Each point is reached from the start by the listed moves, each made once or not at all, plus a little noise. Say if it took an odd or an even number of moves. Then give how often each move was made.

Moves:
(1): [-22  14  21   2  19]
(2): [  4   9  35 -26 -51]
(3): [-54 -21 -10  27 -42]
Start: [  4 -22   4  14  -3]
Points:
[-47 -32  30  16 -95] -> even (0, 1, 1)
[  3 -20   4  15  -3] -> even (0, 0, 0)

Moves:
(1): [ -9 -33  26   8 -42   5  23  19   3  12  11   4  -3   3]
(2): [ 19  31  17   1 -41  -1  17 -26   6 -14  -8  -8   1 -28]
(3): [-10  -3 -14  25  -8  18  -6  14  25   5  25 -15   0  -8]
(4): [ 13  -9 -16  16 -17 -34 -13   9   6  35  -5   9  20 -50]
(5): [ 10 -13  -9  11  32  46   3  16  20 -13 -31 -21   9   4]
(6): [ 16 -45 -13  13  -5 -20  37  -4 -44   4   9 -16  21  -5]
(7): [ -2  14 -16  19   1  -8   2   4 -13  27   0  -9 -28  10]
(8): [ 19  12  -6  32  11  15 -17   6 -39  -5   1  13  -5 -12]
(9): [ -3  14  -7 -19  -9  -2 -41  20  -7 -30  20  -2  17  52]
(10): [-12   3  43  13  38 -10   8  22  -3  35  -4  13  10   1]
(11): [ 19  15  -3  -1  19 -13  14   1  19  -8  33  -1 -10   2]
Start: [  0   8   3 -24  28  24  -5  -9  16 -28  14  31  -7  13]
Points:
[ 32 -20  74  11  -2 -14  95   3  -5   2  55  24  10 -13] -> odd (1, 1, 0, 0, 0, 1, 0, 0, 0, 1, 1)
[-14  26  -5  30  33 -12 -55  57  25  46  51  29  11  19] -> odd (0, 0, 1, 1, 0, 0, 1, 0, 1, 1, 0)
[-15  24  38 -30  58  11 -38  33   6 -22  30  43  21  66] -> even (0, 0, 0, 0, 0, 0, 0, 0, 1, 1, 0)
[ 19 -22   2  17  94  43  11  56  26 -34  65  -9  37  60] -> even (0, 0, 1, 0, 1, 1, 0, 0, 1, 1, 1)
[ 40   2  38  85   4  10  76  25 -29  28  81  13 -23 -25] -> even (1, 1, 1, 0, 0, 1, 1, 1, 0, 1, 1)
